Every row gives one point. Examples show where two turns around zero, p and q, send a point. Write where each new point lands after one turn and then the other. Backwards means that the second turn is done in reverse. Each puzzle has new turns, and all numbers are rounded.

Turn p:
[ -8 -19] -> [  7 -19]
[ 39 -21] -> [43 11]
[-31  41] -> [-51   9]
Turn q:
[-10 -21] -> [ 3 23]
[ 44 -53] -> [-58  37]
[-2 38] -> [ 14 -36]
[-25   8] -> [26  0]
[-8 29] -> [ 17 -25]
Where do these land?
q, then p: [-11 -44] -> [-33  31]
p, then q: [-1 47] -> [ 42 -22]
p, then q: [-27 -15] -> [ 0 31]
p, then q: [46 28] -> [  2 -54]
q, then p backwards: [ -7 -15] -> [13 11]

Turn p:
[-34 -27   5 -74] -> [32 -3 70 38]
[ 14  -6  16 -64] -> [  3 -16  31  58]
[ 10  -4 -18  34] -> [-19  18 -18 -24]
[ 9  1 20 50] -> [  7  14 -49 -18]
[ 14   6 -17  33] -> [-23   8 -22 -23]
[-14  31  -7  22] -> [ -1 -22 -12 -32]
Turn q:
[-26   9  39  43] -> [-11 -50 -21 -32]
[ -4  21  12 -29] -> [-23   4  30  -1]
[-47  -9  19  21] -> [-26 -40 -29   3]
[ 26   0 -47   5] -> [45 18  7 23]
[ 51 -20 -24 -40] -> [17 68 14  8]
Where do these land?
p, then q backwards: [26 67 -6  9] -> [-55  -1  35  31]
p, then q: [-18 -12 -42  -8] -> [-42  -6  14 -18]
q, then p: [ 12  -7   0 -25] -> [  7 -25  -8  -9]
p, then q: [-33 -36  46 -26] -> [ 42  12  12 -56]
p, then q: [ 13 -12   2  52] -> [11  0 37 39]

Turn p:
[ 20  15  -6  14   8   0 -15  15] -> [-12  10   7   4   5  -4  -4 -32]
[ -8 -14 -20  -3 -12  11   2 -22] -> [ 10   0  11 -11   0 -16 -15  25]
[16 -5  2  8 13  6 -5  0] -> [ -5   6   7 -10   7  -6  11 -12]
[-24 -15  -8   3 -25  -6  19  11] -> [  1  -3 -31   1 -17  -7 -16  22]
[ -2   3 -12  14 -11   0  -2   1] -> [ -3   2  -3   6  -2 -15 -14  -2]
[ 21   8  20 -18  12  -3   9   5] -> [ 4 14  0  2 10 26 21 -8]
[  9  15  13  -9 -13 -23   0  13] -> [-12   6 -13  23   9  22  -2  -4]
[ -4   5  12 -15  11  17 -21  21] -> [  3 -17   2 -17   1  24  -4 -23]
[  3 -13 -20   5  13  -8  -6 -15] -> [-14   5  21  -7  -7 -15   3  10]
[ -3 -16  14  19   0   3  -5  -9] -> [ -5 -14  -7  -7  11 -18  13   3]
[-28  16   5 -18   4   4  26 -21] -> [ 34  -9   6  17 -17  10   8  22]
Turn q:
[-1  5 15  2  2  9 -1 -7] -> [  7  -7 -10 -11  -8   2   3   2]
[-14  -9   8  -9  -9   2   4  10] -> [-3 -8 -2 12 -7  1 -8 17]
[-11  -9  -4  15   0   5   6  -1] -> [-13   3   2  -6 -10 -11  -6   2]
[ -1  -1  -6 -14  -1  -2  11 -15] -> [  9   3   7  -1   7 -10  12  13]
[-12 -10   1  -3  23  -2  -3   7] -> [  1 -14  15  -7   3  -4 -19   0]
[-17   3   7   2  -3 -21   0  -8] -> [ -7 -17  -9   6  11 -17   3   1]
[76  7 -7  6 -7  4  8 15] -> [ -8  32  11  -7   7  58  34 -21]
[-18  17  -5  -5   1   0   8   4] -> [  9 -10   6  14 -10 -15   4  -4]
[ -2  -3  -9   7  -8   5 -33  -6] -> [  4  18 -20   0   8  -4 -20 -10]
Where do these land?
q, then p: [ 9 -5 14 12 16  0  2 -8] -> [  7  -2   5 -13  -2  17  -1  15]
q, then p: [-20   8  -1   3   5 -19   4  10] -> [-17 -11  -5  -2   0 -15  12  13]
q, then p: [ 16  -4  25 -33  11  40  -2   0] -> [ 12  27  -9 -28  28  18 -17 -23]
p, then q: [ 15   2  -3 -18  15   1  -5  -6] -> [ 15 -13  -5  -7 -15   8   7   6]
p, then q: [-12 -12 -13  12 -17 -20  14   0] -> [-16   3  -1  28   1  -8 -11 -16]
p, then q backwards: [ -1 -13 -13  14 -17 -24 -13  19] -> [-16 -21   3  28 -15  -9  -8   8]
q, then p backwards: [ -7   1   0  -2   6  16 -13  -7] -> [ -5  -1 -10  -1  -8  17   8   5]
q, then p backwards: [  2  12  -7  15 -19 -10   4  11] -> [  6  10   5  14   8 -21   2  12]
p, then q: [ -1   2   4   3 -14 -14  -6 -11] -> [-12  -7   5  -4  -4  -3 -15 -10]
q, then p: [-1  8 -7 -6 14 31 16 -7] -> [  3  14 -15  11  26  19  -4   3]

Turn p:
[  2 -21 -35  13 -11  18 -19  -8  33] -> [-22  15   2  41 -19  17  -1  21  18]
[ 13  21  42 -31   1  -2 -39   8 -29] -> [ 36  18 -19 -38 -15   4  -8 -45   5]
[-14 -52 -20  -5  -6  -6  20  37  21] -> [-15 -34  13  19 -31 -18 -34  35   0]
[-25 -25  29   8  18  37  28 -18  22] -> [  7 -27  -9  -6  28  42 -16  43   4]
[-16  15  54  35  14 -51 -19 -37  12] -> [ 51 -21   4  23  22  35  30 -35 -43]
[ 31   1 -22 -57  61 -13  25  15 -28] -> [  9 -20 -27 -13  29 -73 -18 -14  46]
[ 27  17  -5  20 -25  -4  30 -44 -21] -> [-13   2  15 -18  16   0  66   6   3]
[ 23   6 -10 -44   4  39  13  55  46] -> [-59 -18 -35 -10 -15  -1 -54 -11  32]
[  7 -23 -43  22 -46 -34 -24 -44  23] -> [ -6  13   9  58 -43   3  59  16  -6]
[ 24  54  37  22  20   9 -11  17 -70] -> [ 23  33  36 -61  38  -5   0 -55   1]
[-71   7 -28  17 -29   7  -3  19 -10] -> [-12  39  12   5  -9  -6 -23  40 -59]
Turn q:
[-17 -24 -41 -11   8  -4 -26 -12 -39] -> [  2  10  51 -15  -2 -26 -12  34  14]
[ 27   0 -17   4 -22 -62  53  -8  28] -> [ 16 -19 -50 -62  11 -27  30 -14 -12]
[  3  10  -6  17  28  24  37 -25  15] -> [-24  36  -9 -19  18  12 -10 -30 -14]
[  8  -3  -9  18 -24  52 -26 -20 -69] -> [-42 -20  62  10  31  26 -11  20  35]
[ 50   0 -24 -74  33  30 -24  24   1] -> [-25   1  13 -22 -90  31 -23  29  -9]
[-53  25  64 -14  32  15   8  30   1] -> [ -5  37 -11  77 -26  -4  25 -34   4]
[ 14  45 -11  30  -9 -18  14  -3  26] -> [ -3 -16 -46 -15  18 -10 -25 -28  10]
[  8  -3 -13 -12 -58  21 -17  29  25] -> [ 15 -22 -32   5   0  36  -3  49  22]
[ -7  -3  38   3 -20 -28   4 -31  49] -> [ 58  -5 -23  -3  14  17  17 -36 -10]
[-33 -48  19  39  30 -30 -22  17 -37] -> [  9  -3  44  42  24 -54  14  12 -40]
Where do these land?
q, then p: [-49  -5 -22   0 -17  18  11  -4   8] -> [-32  -1  -7  12  28  -1 -18 -38  -2]
p, then q: [ 42 -23 -13 -48  -4   0 -50  -8  25] -> [ 33  -7 -43 -39  42  22 -29  16  14]
q, then p backwards: [ 15 -18  42  -1  14  14  73  -2 -20] -> [ 22  63  -6  22 -46 -13  13 -30  12]
p, then q: [-26  12  -9  54 -32   3  19  46   5] -> [ -3  -3  38  65   2  -6  30 -12  26]
q, then p: [ 12   3  62   0  -9  33   5 -38 -29] -> [ 11 -15  -4 -20  41  55  11  42  10]
q, then p: [-22  35 -39  15  -8  15  25  57 -31] -> [-18   2   2  55   1 -18 -36   2 -60]
q, then p: [ 25   5 -24 -21   6 -10 -52 -26  63] -> [  1  38  -9 -11 -56   8  11 -28  58]
q, then p: [-27   0  10  11 -34 -29  21  14 -29] -> [-12 -51   9  26  22 -19   0   6  -8]
q, then p: [ 36  24 -29 -25  19 -30 -37 -37  24] -> [ 21  14 -37  -3 -64  10  25 -15  30]
p, then q: [ -9  14  -9 -31  35 -18 -45  22  38] -> [ 17 -20  22 -22  38 -12 -59   0   8]
q, then p backwards: [  3 -47  31  46  30   5  30 -24 -55] -> [  4  53 -19  70  -5 -30  38   2 -13]

Turn p:
[-14  14  10 -12  -5  22  -8  14  13  11  16  23] -> [-18  -5 -21  10  14 -11  23   1   3 -15  -8 -21]
[  3   8  10 -22  -9 -51 -10  23 -10 -12 -23 -29] -> [ 17  19  14 -13 -22 -23  -8  21  21 -10 -24  44]
[ 13  -2 -12  -9  35 -24  -4  21 -17   6  11  -7] -> [  6  -2   8 -44   8  13  -3  20  -4 -10 -16  11]
[  2  16  -1  27  15 -76   0  24  -5 -14  15 -46] -> [ 12  17   8 -66 -38  -9 -22  -5  19 -28  10  44]
[ 10   8  -9  -2 -12  -2 -19 -35 -11 -20   0 -11] -> [  4  20  25  16 -10  17  -1 -27  -7   0  -9   9]
[ -5  -6 -12   9  -1  19   0  28 -11  10 -31  35] -> [ 29 -19 -12   7  18   1   9  17  25  15  -6 -29]
[-14  18 -15  -8  11   7 -15  -6  -2   3 -44 -13] -> [  4  15   0   2 -17   2  -7   2  17  34 -34 -12]
[ 10  -7  46  -5  -2  22 -18 -36   6 -16  -3   8] -> [ -2 -22   1  39 -16  -5  13 -25 -38   2 -14   7]
[-18 -39  -7  -2  -4 -12  -5 -73 -15   8  18   4] -> [-17  -3  29   9  37   8 -10 -53 -22  32  10  29]
[  7  13  23  -5 -13  16  -7  21 -16 -17  14  21] -> [  8 -15 -13  22   2   8  17   4   5 -38 -10  -2]
[ 17   0  -5  -5  -7  21  26  19  38 -12  17  -3] -> [-17   5   1  10  -9 -10  -6  28 -15 -22  28 -29]
[ -6 -12  -3   9  -8  32  20  20 -15  32   4  -4] -> [  3   1 -41   6  25  15  -4  19   2  11  18  -7]
[ 12  -1  -3   5 -12  23 -19  20   8  30 -18  23] -> [ 25   5 -20   8  13  -9  32  13   0  14  -2 -26]
[ -4   0 -10  12   7   3  47 -68   5  14  18  26] -> [-47 -26  25   7  10  29   9 -27  -4  34  44   0]
[-14 -11 -12   8   6  -2  13  27  33 -25   5 -28] -> [ -6   9  -3 -14 -15 -26 -43  12   0 -17  13 -19]
Turn q:
[ 29 -27  20 -21  22  -5  14 -15  22 -33  22  34] -> [ 12  -8 -38   4 -10 -14 -39 -14   7 -45  -2 -28]
[ 12   6  -3   9 -30  -5  12  27 -32 -24 -10   9] -> [  7 -16   0 -41  15   8 -12  20  13   0   2  30]
[-17   4  -8 -36 -16  29   8  -5 -12  25 -14  11] -> [ -9   4 -27  -5 -24 -11  28  24  11  30  -7  -3]
[-13   7  -1   9   3 -37 -28  -7 -23 -29 -35   4] -> [-12 -36  14 -25  17  -5  26 -33   3 -16  12  19]
[ 12  -6  25  -4  22  17  -5 -26  -8 -29 -20 -16] -> [ 26  -9 -13  -1  -6 -15   3 -40  -7  -7 -29  10]
[-24 -17   8  25   9 -12  12   7 -17  21  31  21] -> [ 13  -2  32  -1  -2 -13   5  37 -11 -21  14 -25]
[ 35 -10  30 -14  -8   7  -4   0  10  31  36 -14] -> [ -5  13   1  31  13 -22 -38  17   5  13 -32 -18]
[ -5  -2 -16  -6  14  29 -13 -34  -6  10  11  17] -> [ 18  18 -11   3 -13 -26  16 -12   8  16  16 -25]
[ 20 -22 -26  21 -24   5  22  20  15  15 -19 -20] -> [  2  -2   8  20 -18  21 -28  18  -2  21  17  41]
[-20   7  35  22  -8  15 -27 -20   9   2  11 -14] -> [ 15   8   1  20  37 -18  20  -6 -32   5 -12  -5]
[-35  31 -25 -35  22 -16 -28  29  19  -6  20 -13] -> [-52  44   5  -5   8  23  32 -12  14 -22  -1 -13]
[-13  12 -18  31 -13 -24  41 -10  18  10  -1 -31] -> [-10  -2  27  -3 -14  34 -17   3 -50  19  14   5]
[ 19  19 -22  -1   7  -3  -4  33   6   8 -30  12] -> [ -6 -11   2   3  -1  38   4  -1  40   9   8  11]
Where do these land?
p, then q: [ 14  -4 -26  -5 -28  -9  15 -10  10  23 -30  43] -> [  7   1  23  33  -6  25 -28  25 -18  -7 -26 -27]
q, then p: [ 39  14 -11  32 -29  47 -51  11  16  -2   5 -14] -> [-12 -16   1 -55 -16  20  53 -10 -20  17   3 -38]
p, then q: [-18 -29  15 -11  17 -42 -18  13   6  22  57  34] -> [-17 -17  -8 -26 -50 -17   3 -24   4 -59 -10 -28]
p, then q: [ -2  16  13 -16  33   8 -16   4  -3  11 -21 -17] -> [-13 -19  -6  -2 -16   8  20  12  15  24   3  26]
q, then p: [  2 -30  10  18   3 -16  19 -20 -17  -1 -31   6] -> [ 30 -11  17  16  27 -10  -1  -2 -16  -7  16  25]
q, then p: [  7 -15 -16  16  12   9  29 -15  -5 -13  34   8] -> [ 10  32   7   8 -10  10  18  -2 -10 -33 -14  18]
p, then q: [-18  -1   3   9  11 -18  13 -53 -22  -1 -37 -11] -> [  8 -22 -13  43   6 -28  17  22  -2  30  14 -24]
p, then q: [ -7 -19  -1 -11   2  17  -4   2   8  20   6 -32] -> [-10   6  25 -17   2   3  24  -5  23  10   7  -7]
q, then p: [ -9  11 -15  19  22 -10  14  17 -13  15   1  13] -> [ -8  -2 -22  23 -10  -8  -3  16 -22 -19   7   4]
q, then p: [-19  34  11 -17 -14   2  22  20  21  11   4 -18] -> [  0   3 -35  11   4  18 -13  17  26  18 -19 -20]
p, then q backwards: [ 38  16  23  -3   8  11 -22  -6 -24 -17  17  -7] -> [-28  -3  17  11  26   4  27  13  18 -18 -19 -18]
p, then q: [  8 -13 -14  -1 -41  -2  -2  20  -9 -16  31  12] -> [ 22  15   1 -13  17  16 -20 -30  -2 -32  -5 -14]
p, then q: [-25   4 -15 -26 -21   4  -7   4   7 -37 -31 -10] -> [ -5 -24  10  26  41  23  11 -21 -13   3   4  13]
p, then q backwards: [ -8  -1  22   9   5  34 -24   4  -9 -33   7  10] -> [ 10  -7  38  -3  30  -6   9 -15  27 -11  -8   4]
p, then q: [ -3  18   0 -13  21 -36  33  10  35  19 -12 -16] -> [-54   0 -11   1   7   6  15  44  -2 -13  -4  -5]

Turn p:
[  5  -4 -10   3  28 -11 -15   6  -9   3  12 -12   2   8] -> [-10  -7   1 -10 -10   6  -4  17   1   3 -24  -6 -20   7]
[ -6  -7  63 -13   0   5  -4  -3 -10  -1 -25  -7   1  -7] -> [ -1  18  13  13   2  -3   5  -3 -35  33  12  29  16  29]
[ -5   1  -5   8   1 -22   9   8   7  -8  12  12  22  13] -> [  0 -13  12 -10 -12   1 -14 -11   8 -24 -12  12   3   1]
[ -3  26  -8   3 -12  -1   7  -1  23  13   2  -6  -9  -8] -> [ 22   1   3  -1   9   9  -1  -7   3  -1  -2 -24  19 -13]
[ 15  21   6   9 -12   2  -8  14 -12   6  -3  17  13 -10] -> [ -6  -2   6   3  -7  -2   2  21   0 -16  12  -6  29   9]
[ 13  -9   0   0 -10  -1   8   6 -10  -1   5  -7 -11  -8] -> [-4 16 -8  7  2 -2  3  6 18  5 -2  4  4  0]
[-10  14   1   0  17  -8   3 -22  -8   2   7  18  -4  -2] -> [ 22 -21   2   7  -4 -12 -15   8  -2   2   5  -2 -10   7]
[  5 -11   5   1  58   3   7   3   9   6  -2   5  -9  -2] -> [ -5  -5 -13 -20   4  10 -41  10 -11  22  -3  -3 -23  14]
[-11  -4 -12  -2  -8   6  -4   5  10 -21  -4  -9  -9 -10] -> [  1  18   9  -9  -1  -2   9 -10   4   0  10  -7 -12 -15]
[ 10 -12  -3   2 -14   1 -10  -5  14  -1   5  -1  -9   0] -> [ -5  10 -12   4  -6 -10   4  -8  -1   2  -7  -5   5 -17]
[ -8 -10  -5  11 -10   3 -11  12 -10  10   5   7   4   1] -> [-21  -7  10   9   3  -3   3   8   3  -5  -1   2   4 -12]
[-1  8 -7  4 -5 16  2  8 -3  8 12  4  6  6] -> [ -9 -16   0   3  -2  11   4   1  10  -2   7  -8   8  -4]
[  5   8  13  -8 -12  15   0  11   0  -6   9  -2  -4   2] -> [ -2   2   0  -2 -11   7  12  -2   7  13  11   3  16  -2]
[  4  -9 -13 -18  -7  -1  -5  15  -8  12   2   2  -1  -3] -> [ -6   3  -7   1   5  11   8  18   4  -5  -2  11   0 -17]
[ -4  -9  -7   9  -3  -9   0  14 -11 -12 -12   3  -5  33] -> [-16 -11   5 -24  11 -17  13  -5  10  -5 -10  16  -3   3]
[ -8   9  -8 -17  -9  -1  15 -76  24 -17 -29 -10  13  -7] -> [ 52   7 -22  21   7 -13  12 -45 -31 -20  13 -11 -27  12]
[  1 -10 -12   9  -1   1   6   5  -6   6   5 -13   2  -7] -> [-11   7   1   8   8   8  -1   1  13  -4  -7  -6  -8  -1]
Turn q:
[-18  -8  18  -4  16   9   7 -17  -2  15 -14  25   6 -16] -> [22  0  2 23  5 -3 19 10 14 19 17 -5 16 11]
[  1  15  12  12  -1  11  -8 -13  19  -6   1  -6   1   7] -> [  9  19  -7  -2 -15  -2  -4  -1  16 -14  -7   9   7   1]
[  4  -4  -9  -3  -9 -14  10 -12 -13  -3  21   6  -7 -17] -> [  9  -4 -11   6   7  14   9  -5 -31  -1  -1  -3  -8   4]
[-16 -11  21 -22  -8 -15  16  10  -6  -2   3  19 -12 -13] -> [ -4 -16 -21  17  -6   7   4  -5 -12  27  21 -11   8  -4]
[ 12 -26 -15   1 -15  -3 -15  -2 -10   7  -4  -8  12  -7] -> [ -5  -1  14  13  21  -9  -5 -11  -7   4 -19  -6 -19   3]
[ 11   7   3  14 -11 -15   7   2  -8 -16  -5  15 -15  13] -> [ -5  -3  -9 -13 -28  -4  14  -3 -10   5  -1   0 -18   5]
[ 20 -14  -7  10  16  17  -4 -13   6  16  -5 -11  -1  17] -> [  4  -4   8 -12  15  -5  10   3  24 -12 -28  -3   2   9]
[ 13  15 -11  13 -11   0   5   3  20  24 -17 -16  -3 -14] -> [ -1  13  26  -9  -5  24 -10 -13   7   9 -17  10   7  13]
[-13  12  24  -2  16  -8  19   1  24 -11   8   1  23 -12] -> [ 12   7 -10  12  -6  19   5   1  16   2  22  22  10 -29]
[-18 -21  -6   5  17   3 -12  10 -15 -10   3 -13 -12  -9] -> [ -4  -3  -7  -2  20 -20  -7  24 -15  13  -8   6   6  -7]
[ 14  -3  -4   9  -8   4 -19  16 -17  14  11   6  -5  20] -> [-18  -1  -2  -9   2  -3  -8  13   4  -7  -8 -21 -24  15]
[ -5  16 -14  -9   3  -9 -12   2  18 -15   6  10  -2  17] -> [-11 -10   4   5 -23  -3  -5   7  -5 -27   5   9   4  -4]
[  2  12 -15 -24   7 -17   3 -17   8  -3   2  -3   0  20] -> [  1 -17  12   0 -14   4   8  -7  -8 -28  -3  -9  14 -15]
[ 11  17  11   7  16  21 -17  -2  -3  -8  -8  -6   9 -13] -> [ 28  10   5 -10   1 -10 -19   9  16  -3   5  10  -6   3]
[  0  12 -10 -19 -17  11   7  18   6  -6  -8  -9  -9   9] -> [-19  -7   4 -16  -6  -3 -18 -21  -2  -4  11   1  12   4]
[-24  -1  20   9  -5  -6  -8   1 -16 -12 -14 -13   7  -6] -> [  3  24  -2   3  -4 -20  -5   5  -6  22   6  -5   1 -20]
[  7 -18 -17   2  -4  11  19  11 -11  15  20   5  10   6] -> [-19  -6  -3  -5  33  12  14  -4   0  -6   5  -4 -12  10]
Where do these land?
q, then p: [  0 -17  16  -9  -8  12   6   9   9   2   4  -2 -16   8] -> [ -1  -8  -1   1  11   7   1 -10 -10 -16 -10  -8 -18 -14]
q, then p backwards: [ 11 -15   7 -15   3   0  -3   6 -10 -10 -22  12   0  12] -> [-11   4  -4  15   2   8  -4 -16  -7  -9  12  11 -15  18]
q, then p: [-10 -12  -8 -21  -8  -8  10  -5   9  -3 -20   2 -22  -9] -> [-13 -10  -1  29   9  -3  -1  -6  -9 -17  -9  14  -4  12]
q, then p: [-22  -3  -1   5  11   6 -12  -1  18 -19   0  -2 -12 -19] -> [-13 -12   8  -4  -5  -9  -9  18  -3 -30   2   4  12  -2]
q, then p: [ 13 -16   4 -19  22  16 -10 -29   6  16  15 -13 -17  10] -> [-16  23 -14 -27   2   9   1 -14 -15 -22  -7  -1 -20  20]
p, then q backwards: [ 10   8  -3  16  -6  19  10   4  16   2  12  -2  17 -19] -> [ -8  17  12 -22 -18   1  -1   0   9  21   9   1   4   9]
p, then q: [ 16  14 -16  14  16 -17 -12   4 -14  -6  12   7   3  -7] -> [-25  -6  -2  -4 -15  -9 -24 -12   0   8  -6   6  -2 -15]
q, then p: [-18  19  16   5  15  11  17  12  -2  -2   0  17 -12   6] -> [ -1 -12  -2   1 -12  28   2  -3  18 -12  -3   8  10 -22]
q, then p: [-14 -14  -7  12   9 -16  12   8  15  19  16  15  16 -19] -> [-23 -19   8  -2  12   7 -24  -2  12  13  23 -14   6   5]
q, then p: [ 17  13  18 -20  -8   1  -4   1 -21 -14   7   1  16  10] -> [ 12  23 -11   8 -17  -6   9   3  12  12 -14 -13 -14 -12]
p, then q backwards: [ 10  11   3 -11 -10   5 -10   8  17  17   6   9  16  17] -> [ -6   5  -5 -17   8 -15  16  -7  14  -4  11  -7 -22   5]
q, then p: [  6   1  15  -9 -15  10  -5   6  -2   3 -15  -8  12  -1] -> [ 13   1  -2   9  -8  -3   0  -4 -16   7 -16 -16   2  -5]
q, then p: [ -2  19 -12  15  17 -15   2   2 -16  -4   9 -23  -2  -7] -> [ 3 11  0 -4 -4 13  9 31  1  8 23 12  7  7]
q, then p: [ -6   0  -3  18 -14 -16  -4 -25  10   8 -17  -3 -22  10] -> [  9   0   7   4  25  -3  20 -13  -4 -16   5   8  21  19]
q, then p backwards: [ -6   5 -20  15 -15 -13  12  -1 -13 -22 -14 -18  11   4] -> [-19 -19   6  -5  -7  -6 -23   7  16 -22 -18  -3  -2   5]
p, then q: [ -4 -13  -9   4 -11   5 -11   1 -21  14   7   7  10   4] -> [-14   7  -8   5   3  -5  11  11  -5  19   4  20   1  -2]
